Every row gives one point. The ring and each string are closed loops that go straight from each point to the next, and from the last back to the first. Before rounding, they use only three directions, however many columns there are. Count how often each string passes through the ring. Passing back the other way cancels.

Ring, 8 rows:
-4,-4,-36
9,6,-10
11,-3,26
-5,-21,47
-28,-29,39
-50,-27,5
-49,-24,-23
-30,-19,-42
String, 21 rows:
-54,-11,11
-44,-11,19
-26,-9,8
-14,-25,20
-3,-37,49
14,-42,85
8,-22,72
-19,5,24
-21,-5,5
-11,-23,18
-6,-40,56
-18,-50,74
-34,-52,63
-55,-22,28
-55,-14,7
-32,-11,-2
-25,-34,4
-48,-47,-1
-73,-37,-8
-67,-20,-5
-52,-6,-1
Times through: 3
String (17 x 3):
-21,-7,-13
-19,10,-42
8,10,-52
23,12,-32
25,-12,1
4,-10,7
-14,7,2
14,14,24
29,12,31
28,-10,22
6,-12,5
-13,0,-8
-8,12,-28
3,3,-59
-4,-14,-60
-6,-28,-43
-12,-23,-23
Times through: 3

Ring:
0,9,-32,-30,-14,-2,-17,46,-3
-14,20,-32,-8,-14,9,-14,32,-18
-26,21,-21,14,-5,19,-2,5,-21
-24,13,-7,24,1,21,8,-14,-12
-13,1,8,28,1,16,13,-25,1
1,-11,18,24,-3,8,13,-25,15
20,-25,20,1,-6,-6,9,-9,33
26,-28,9,-24,-5,-14,4,10,39
22,-18,-13,-48,-4,-15,-5,37,32
14,-8,-24,-47,-8,-12,-11,46,20
String:
16,-25,-24,-88,24,-18,7,42,47
9,-18,-15,-55,16,-9,8,25,34
15,-9,-1,-3,-19,-5,-7,17,14
28,-16,10,5,-31,-11,-11,16,20
41,-33,24,-2,-26,-19,-4,8,41
35,-36,28,-2,-13,-15,6,-6,45
27,-40,32,-6,5,-11,21,-22,52
8,-25,15,-12,15,-1,22,-18,37
2,-11,1,-8,4,2,10,-3,19
3,-9,4,1,-3,3,6,-3,15
12,-6,13,28,-27,1,-6,-3,7
17,-10,23,43,-34,1,-5,-12,8
20,-16,33,50,-32,0,0,-23,14
16,-25,32,25,-7,0,15,-30,30
13,-31,24,-6,14,-3,24,-25,43
4,-17,1,-23,13,-1,14,-1,29
10,-6,2,7,-20,-1,-6,9,9
17,-13,5,-1,-17,-6,-4,10,19
27,-13,10,13,-36,-10,-15,16,15
38,-35,2,-51,-6,-25,-2,32,51
28,-35,-16,-92,21,-25,7,44,59
11,-21,-23,-78,24,-13,9,36,42
10,-10,-13,-33,-2,-7,-2,27,21
21,-6,-1,5,-36,-8,-19,26,8
30,-12,-8,-21,-32,-17,-21,43,19
25,-26,-27,-95,14,-24,-2,58,49
Times through: 4
String (20 x 9):
-4,15,-13,22,-32,8,-18,20,-18
-9,9,-17,-2,-9,8,-5,15,-5
-31,18,-33,-22,18,18,7,13,-10
-51,31,-40,-11,27,30,12,3,-25
-48,30,-25,19,16,33,12,-14,-30
-28,18,-4,40,-4,25,7,-21,-20
-36,8,-1,19,28,28,28,-38,-4
-27,-3,4,7,33,21,32,-38,11
-7,-6,4,5,7,9,14,-15,12
6,-5,11,26,-20,4,-1,-7,6
11,-8,24,47,-28,5,0,-20,6
2,-12,31,47,-9,11,16,-41,13
-19,-11,18,19,28,19,35,-49,18
-20,-3,1,4,22,16,23,-25,10
-5,0,-4,4,-4,7,3,1,4
0,6,2,32,-27,8,-9,1,-8
-31,26,-14,35,-8,26,0,-8,-29
-43,34,-32,16,2,29,0,4,-35
-38,33,-38,1,2,24,-4,16,-31
-15,28,-23,28,-34,15,-22,23,-33
Times through: 1

Ring, 9 rows:
-31,-22,-15,40,-25,-1,-20,-7,-22,32,-54,4,-63,-20
-42,4,-1,20,-5,1,14,1,-15,6,-36,22,-38,-41
-33,26,18,-9,12,2,48,23,11,-30,2,35,15,-46
-5,24,28,-27,9,0,54,44,40,-48,34,30,60,-28
16,11,26,-28,-3,-2,41,51,52,-46,44,18,72,-8
38,-25,9,-8,-31,-5,-1,46,49,-16,29,-8,50,25
35,-45,-7,14,-45,-5,-30,31,31,12,2,-20,12,34
16,-54,-19,37,-51,-5,-48,11,5,37,-31,-23,-34,27
-5,-46,-22,45,-45,-4,-46,-2,-12,44,-50,-15,-59,10
String:
53,-68,-15,31,-65,-10,-62,27,35,34,-7,-39,2,56
56,-54,-2,36,-59,-20,-60,29,52,32,-2,-35,20,47
18,-30,-2,17,-34,-6,-19,25,25,9,-5,-9,6,14
-6,-24,-8,2,-23,7,4,22,0,-3,-8,4,-12,1
-15,-28,-16,-3,-22,14,10,19,-16,-4,-13,7,-26,-1
-4,-28,-10,10,-27,4,-5,18,0,6,-14,0,-17,3
-9,-32,-15,14,-29,6,-10,13,-9,12,-23,-1,-31,3
6,-37,-11,35,-40,-7,-35,9,8,30,-30,-13,-28,10
12,-40,-10,54,-47,-16,-55,3,15,47,-42,-20,-34,12
-19,-22,-11,18,-22,4,-5,9,-11,12,-29,5,-35,-11
-39,-16,-16,9,-13,13,13,5,-31,4,-33,16,-50,-23
-56,-14,-20,38,-15,6,-7,-16,-44,30,-66,15,-85,-37
-44,-6,-6,55,-17,-10,-21,-17,-19,40,-68,11,-69,-40
-25,-2,3,42,-16,-13,-14,-2,4,25,-43,9,-34,-31
-22,-6,-1,11,-12,1,10,13,-1,0,-19,14,-18,-22
-51,0,-9,-2,0,16,34,7,-32,-11,-27,28,-42,-38
-48,-3,-11,-7,-1,18,36,10,-33,-14,-23,28,-40,-34
-24,-8,-4,8,-12,5,13,13,-7,-2,-20,15,-22,-21
-54,-8,-16,2,-4,19,28,3,-43,-4,-36,26,-58,-36
-52,-22,-23,48,-22,3,-21,-20,-45,42,-74,8,-94,-32
-6,-43,-17,86,-52,-23,-79,-20,-2,78,-79,-23,-76,0
-1,-36,-12,47,-40,-10,-43,1,3,41,-44,-13,-42,4
-7,-23,-7,17,-26,0,-8,15,3,10,-20,1,-19,-3
-27,-23,-16,-1,-17,16,14,14,-24,-3,-20,12,-36,-11
15,-67,-30,41,-59,-1,-59,6,-7,47,-40,-29,-52,35
32,-68,-24,37,-62,-5,-61,15,11,42,-27,-34,-30,45
16,-53,-21,15,-46,5,-29,21,2,18,-14,-18,-22,30
Times through: 3

Ring:
5,-35,20,12,-22,-50,-1,-23,-28,-22,5,-26,-3,-13
-19,-6,8,32,-19,-33,-5,-19,-30,-28,8,-26,16,-7
-34,27,-6,43,-12,-9,-10,-10,-24,-19,9,-14,32,-2
-32,51,-18,37,-3,19,-14,2,-11,9,6,8,38,0
-18,51,-20,22,1,28,-14,9,-1,32,3,24,31,-1
9,33,-13,0,1,22,-13,14,7,50,-2,38,16,-6
29,10,-4,-15,-2,6,-10,14,8,53,-6,41,2,-11
47,-28,14,-26,-11,-26,-5,5,-1,38,-8,28,-16,-17
45,-43,21,-23,-16,-41,-2,-4,-8,22,-5,12,-20,-18
27,-49,25,-6,-22,-53,0,-18,-21,-6,1,-14,-15,-17
String:
-29,16,-6,22,-10,16,-1,-27,-11,16,15,-24,16,-6
-27,20,-8,21,-9,18,-3,-23,-9,19,14,-18,17,-5
-39,69,-27,40,2,35,-16,7,-5,19,7,16,45,3
-33,85,-32,46,6,29,-24,28,-6,14,-2,41,56,6
-23,63,-22,39,1,13,-21,23,-9,7,-2,34,46,2
-11,22,-6,21,-8,-2,-10,-2,-12,9,3,6,21,-5
-33,10,-3,25,-13,10,0,-33,-16,7,18,-35,15,-6
-31,-2,2,23,-16,3,3,-39,-18,3,19,-43,9,-8
-30,-12,6,22,-19,-5,5,-45,-21,-4,20,-51,5,-9
-28,-19,13,37,-24,-40,0,-35,-37,-41,14,-50,12,-8
4,-25,19,27,-22,-68,-8,-6,-37,-46,-2,-13,10,-10
25,-29,20,12,-20,-70,-10,6,-29,-30,-8,7,3,-12
34,-32,20,2,-18,-66,-10,8,-24,-17,-10,15,-2,-14
13,-28,14,-1,-17,-30,-1,-18,-16,7,4,-12,-7,-14
11,-51,22,-10,-23,-28,9,-42,-16,11,12,-40,-22,-18
45,-70,33,-20,-25,-67,3,-18,-21,-2,-3,-11,-28,-22
67,-60,33,-16,-21,-95,-10,18,-24,-18,-19,29,-18,-20
37,-35,21,-2,-18,-64,-9,7,-22,-12,-10,15,-5,-15
5,-15,9,6,-15,-21,-3,-16,-15,7,5,-10,0,-12
-8,-48,22,9,-26,-36,9,-49,-27,-15,17,-57,-13,-15
-11,-21,16,34,-23,-58,-5,-18,-38,-47,5,-29,12,-9
-27,16,3,56,-17,-51,-15,2,-41,-60,0,-10,37,-2
-22,35,-7,47,-9,-26,-18,13,-27,-30,-2,12,40,0
-15,20,-4,26,-9,-8,-10,-3,-16,0,4,1,23,-5
-31,10,-3,22,-12,12,0,-32,-14,11,17,-32,13,-7
Times through: 4

Ring:
10,-39,11,13,-24,5,9,-31,17,-16,23,-7,-10,-2
-1,-43,3,4,-28,-39,-2,-17,29,-30,1,5,-39,9
-18,-29,9,6,18,-40,-10,-25,10,-23,-10,38,-19,-6
-15,-7,14,9,49,-11,-15,-25,-16,-10,-2,51,17,-27
16,10,4,2,10,10,-18,5,-17,-10,19,17,24,-28
22,-7,9,9,-7,30,-2,-12,-8,-7,33,-2,24,-23
String (25 x 14):
0,-9,9,6,18,-5,-11,-15,-7,-13,9,27,10,-21
12,0,-3,-5,-10,-26,-22,16,0,-23,5,16,-7,-13
21,26,-6,-10,3,-12,-33,33,-19,-18,11,21,16,-28
17,20,9,5,31,32,-17,-1,-33,-1,26,25,48,-42
6,-6,14,12,23,24,-5,-24,-16,-4,22,21,30,-29
10,-12,3,2,-8,-10,-11,-4,2,-18,12,11,-3,-12
23,-4,-2,-2,-27,-7,-15,13,3,-21,19,-2,-3,-11
7,-17,9,8,2,3,-5,-18,-1,-13,16,13,7,-16
11,-20,16,16,6,32,5,-33,-6,-4,30,6,24,-22
16,-19,5,5,-21,0,-4,-8,7,-17,20,-2,-3,-9
24,-29,5,8,-43,10,4,-12,16,-18,30,-21,-9,-2
10,-54,25,29,-16,49,29,-65,14,-3,42,-17,12,-8
1,-40,19,20,0,18,13,-48,9,-9,23,5,5,-10
5,-27,6,7,-13,-12,-4,-16,11,-20,11,8,-11,-6
12,-25,-5,-4,-41,-41,-12,9,24,-32,4,-2,-36,6
4,-45,-5,-2,-52,-59,-7,-1,40,-39,-4,-4,-59,20
-12,-53,5,6,-22,-51,0,-27,34,-32,-7,13,-48,14
-15,-39,16,15,18,-15,2,-44,9,-15,2,29,-8,-8
1,-21,6,5,-1,-17,-8,-14,6,-19,7,18,-7,-10
-9,-26,-1,-3,-8,-59,-17,-2,19,-32,-13,27,-36,3
-31,-30,15,11,47,-39,-9,-40,2,-18,-17,57,-9,-13
-29,-25,24,19,67,-3,-2,-56,-13,-4,-3,58,21,-27
-28,-19,26,21,75,8,-2,-58,-20,0,1,61,32,-33
-32,-6,26,18,95,5,-11,-52,-32,2,-5,76,42,-42
-18,-9,24,19,72,20,-5,-49,-27,3,8,55,42,-39
Times through: 4

Ring (8 x 14):
-2,0,20,-2,26,-13,-2,2,10,31,27,-28,-30,31
-10,6,20,5,15,-4,-4,2,11,29,32,-21,-31,37
-15,8,5,18,-4,8,-14,-3,8,14,15,5,-11,21
-11,5,-11,24,-17,9,-17,-11,0,-4,-14,25,10,-6
-5,1,-18,25,-26,-1,-11,-17,-9,-18,-42,32,19,-31
6,-5,-14,18,-25,-24,7,-20,-19,-24,-65,22,11,-50
9,-7,-5,9,-9,-30,10,-16,-15,-12,-50,5,0,-37
5,-5,12,-3,21,-23,2,-4,1,18,-1,-21,-19,6
String, 30 rows:
-9,4,21,0,29,0,-13,5,17,38,47,-26,-29,48
-13,9,30,5,16,-8,4,5,12,36,42,-31,-47,49
-16,13,33,12,-3,-16,18,2,4,25,26,-27,-55,38
-18,15,30,16,-8,-11,15,1,5,23,25,-21,-51,38
-21,16,25,18,-6,1,3,2,10,26,35,-15,-43,45
-13,5,5,10,18,16,-28,2,18,28,38,-3,-7,38
-9,3,0,12,6,7,-19,-4,8,15,12,4,-2,16
-7,3,-1,15,-4,-2,-9,-8,1,5,-7,7,-3,1
-8,1,-10,14,7,15,-31,-5,10,11,9,15,14,10
-10,3,-20,26,-20,14,-25,-13,-1,-10,-23,36,24,-16
-8,4,-25,36,-50,-3,-3,-23,-18,-35,-67,48,23,-51
-4,2,-17,29,-41,-13,5,-21,-19,-29,-64,34,13,-47
-2,0,-4,14,-6,-8,-6,-10,-4,-1,-20,9,0,-11
0,-3,-14,15,-7,-4,-14,-13,-4,-7,-29,20,16,-21
2,-4,-21,20,-20,-8,-10,-18,-12,-20,-51,30,24,-41
3,-3,-27,31,-51,-21,9,-28,-28,-44,-94,45,26,-74
1,0,-23,33,-56,-24,15,-28,-30,-45,-95,43,18,-73
-2,1,-10,22,-28,-16,5,-17,-14,-18,-49,21,4,-34
-3,-1,-9,14,-4,-2,-14,-10,-1,0,-18,14,9,-11
-5,0,-19,20,-12,8,-23,-13,-1,-8,-24,29,23,-18
-12,5,-23,31,-31,14,-21,-16,-5,-17,-33,42,25,-24
-15,9,-12,32,-35,8,-10,-14,-5,-13,-27,33,8,-15
-14,9,-2,25,-23,2,-5,-10,-2,-3,-13,17,-6,-2
-6,2,0,11,5,1,-15,-5,5,12,4,3,-3,9
-8,2,2,7,19,12,-27,0,15,24,28,-2,-2,28
-15,8,14,9,18,13,-20,4,19,34,47,-12,-21,48
-18,14,29,14,-2,-7,10,2,8,27,31,-22,-48,42
-11,8,20,10,2,-10,5,-1,5,21,17,-17,-34,27
-5,2,6,9,5,-7,-6,-5,3,13,3,-5,-12,10
-6,1,10,2,25,2,-18,2,14,29,31,-14,-14,32
Times through: 4

Ring (6 x 14):
-2,-13,0,18,1,-21,19,21,-30,25,-3,73,-17,-1
-15,-27,2,1,3,7,-10,20,-45,27,12,65,-16,-9
-31,-20,7,-36,2,31,-36,5,-13,-3,36,-7,-1,-1
-22,0,9,-43,1,20,-22,-3,25,-23,35,-43,7,16
-14,18,-1,-12,-6,-27,22,0,39,-27,12,-23,7,17
-9,12,-5,11,-6,-42,36,9,16,-9,-1,20,-2,9
String (26 x 14):
4,-8,10,-8,6,3,3,12,-6,12,10,32,-10,15
11,-30,11,10,11,11,-2,26,-53,46,1,95,-26,3
-21,-40,0,8,4,11,-18,26,-71,40,11,91,-22,-21
-44,-36,-6,-3,-3,8,-25,19,-60,21,22,58,-12,-30
-55,-41,-7,-12,-4,18,-39,18,-64,17,31,48,-10,-36
-27,-35,8,-26,6,38,-42,14,-44,19,31,34,-11,-10
-1,-20,16,-28,10,34,-26,10,-15,14,24,19,-9,14
-11,-10,8,-21,3,13,-12,8,-4,2,21,10,-5,9
-16,-9,6,-21,2,10,-12,7,-2,-2,22,4,-3,7
4,-7,16,-29,8,24,-14,6,8,2,22,0,-5,24
-9,-4,20,-58,8,46,-38,-4,27,-18,41,-51,6,28
2,-1,15,-31,7,19,-10,3,18,-5,22,-12,-1,26
-13,-2,5,-19,1,2,-3,6,8,-7,19,-1,-1,11
-38,12,-2,-36,-8,-5,-8,-7,39,-40,33,-59,15,8
-22,25,3,-40,-7,-9,4,-11,65,-49,29,-77,18,26
6,22,11,-27,1,-7,14,-4,55,-27,16,-41,7,37
10,4,12,-16,5,1,8,6,20,-2,11,4,-4,28
-14,-1,2,-11,-1,-9,5,7,7,-6,14,7,-2,8
-30,8,-9,-2,-10,-34,19,5,15,-20,12,-2,4,-1
1,4,5,-5,1,-14,17,9,13,-1,7,16,-5,18
10,12,3,11,0,-34,38,11,17,1,-5,31,-7,21
-8,12,-12,35,-9,-65,55,16,3,2,-14,54,-8,1
-26,1,-17,33,-12,-60,42,18,-16,4,-8,60,-8,-16
-23,-6,-8,13,-6,-31,18,15,-16,5,4,44,-7,-9
3,-6,7,-2,4,-4,8,13,-7,12,7,36,-10,13
16,-13,10,10,8,-4,14,20,-24,30,-3,71,-19,13
Times through: 0
